Each row of a before or after table is a point. The points were changed in one or more steps. Then noise was added and the rows were shuffled. The steps act on how far a point lies along the listed directions, d1 being the first. What was done? A step turns or swaps two directions, mirrors them in a line or flattens them onto one, adds a multiple of one to another, or multiplies one. Angles are multiples of 10 degrees, from the lower direction toward the higher: turns from -170 to 170, lines from 10 to 170 but not 90. Use the fewest steps. Two steps may share a direction if one is a turn and the other turns, adds or multiplies; they go together, in the order done. Otherwise the lowest direction goes first.
(in the rows, 128 means zero)

Directions:
(1): [ 70 110 141]
(2): [120 179 163]
(3): [108 159  78]
Before (11 x 3):
[[162 141 119]
 [ 91 108 132]
 [128 145 189]
 [167 131 215]
 [145 132 163]
 [151 140  75]
 [154 159 133]
 [155  67  59]
 [ 62 123 142]
 [ 75  98 111]
 [115 134 160]]
After (11 x 3):
[[163 136 116]
 [123 167 121]
 [153 143  98]
 [ 93 114 145]
 [ 63 105 128]
 [ 97 180 102]
 [101 146 118]
 [176  95 124]
 [ 88  88 158]
 [116 223 116]
 [179  89 198]]
Steps: turn d2 and d3 by 100 degrees

Directions:
(1): [170  59 164 125 105 111 134  89]
(2): [ 65 113 162  83 110 129 175 140]
(3): [117 160  92 106  73  85 122  79]
(4): [160 130  86 107 164 133 200 109]
(5): [ 95  72  66 141 112 167 116 124]
(6): [158 155 141 138  68 192 151 134]
Before (13 x 8):
[[134 124  89 125 140  95 140  95]
 [167 129  57 125 158 110 109  89]
 [166 135 107 138 153 120 149  99]
 [135 132 164 103 190 109 145 171]
 [112 120 155 123 137 163 160 161]
 [121  64 119 164 133 114   7 124]
 [126 136 105 162 193 129 149 158]
 [184 139 137 152 104 119 121  76]
 [ 88 173 136 124 154 123 136 163]
 [157 125 108 122 139  95 144  89]
 [109  35 180 190  97 130  24 127]
 [142 193 164  94 172 133 165 151]
 [141 160 149 130 153 154 134 148]]
After (13 x 8):
[[102 121 120 137 127 145  91 135]
 [120  75 132 122 112 157 174  94]
 [110  93 146 136 149 161 150 141]
 [131  94 132 130 148 153 163 134]
 [105 162  86 152 148 124  95 146]
 [ 83 157 149  58  63  84 149  91]
 [113 152 162  96  21  60 133  50]
 [ 96 110 149  85 162 158 178 153]
 [ 74 136 145 161 141 130 110 175]
 [128 119 133 128 160 142 168 141]
 [120 114 106 150 125 144  59 163]
 [141 140 143 157 123 121  79 138]
 [116 107  82 155 155 173  67 151]]
Steps: flatten d1 and d6 onto the line at 20 degrees; turn d2 and d5 by -160 degrees; turn d3 and d4 by 90 degrees

Directions:
(1): [ 89 173 121 153 161 115  78 144 180  73 129]
(2): [ 84 150  91 112  85  49 156 101 125 129 145]
(3): [ 77  98 137 143  81 155 136 153  84  68  98]
Before (14 x 11):
[[167  93 139 130 168 173 110 151 112 125 131]
 [148 130 110 106 116  89 152 111 112 147 129]
 [ 89 129 120 146 148  81 125 109 147 116 139]
 [ 90 137 119 131 125 103 116 124 157 116 135]
 [146 127 146 110 131 157 144 122 114 176 145]
 [ 66 130 109 167  94 105 136 130 122  54 115]
 [ 59 138 124 173 120 132 114 153 136  38 117]
 [190 109 160 124 179 210 115 143 127 136 113]
 [124 129 129 127 127 119 133 137 146 115 130]
 [134  99 128 109 122 143 151 130 101 152 133]
 [117  86 110 109  64 105 171 118  66 167 101]
 [108 140 117 139 105 115 143 143 104 104 141]
 [148 112 121 102 109  93 161  90 108 169 115]
 [ 90 145 110 132 134  83 134 122 149 125 141]]
After (14 x 11):
[[128 127 129 125 125 120 138 135 143 122 130]
 [115 166 153 167 213 201  43 175 190  35 104]
 [108 119 122 119 112 109 138 117 135 141 136]
 [140 177 113 148 185  94 110 113 194 134 161]
 [154 140 116 121 119 103 158 122 110 162 157]
 [148  76 128  94  71 110 191  92  62 172 102]
 [104 101 125 134 122  92 154 104 112 137 134]
 [126 137 133 157 200 161  60 168 161  69 131]
 [181  78 109  81  76  93 199  88  63 249 122]
 [161 144 102 129 138  75 158  84 151 173 156]
 [106 108 116 118 103  96 170 116 104 151 134]
 [113 125 148 123 118 165 133 138 108 134 131]
 [137 106 126 109 130 139 146 128 110 155 136]
 [149  94 117  98  79 106 182 113  67 153 117]]
Steps: add -1.5 times d2 to d1; multiply d3 by -1
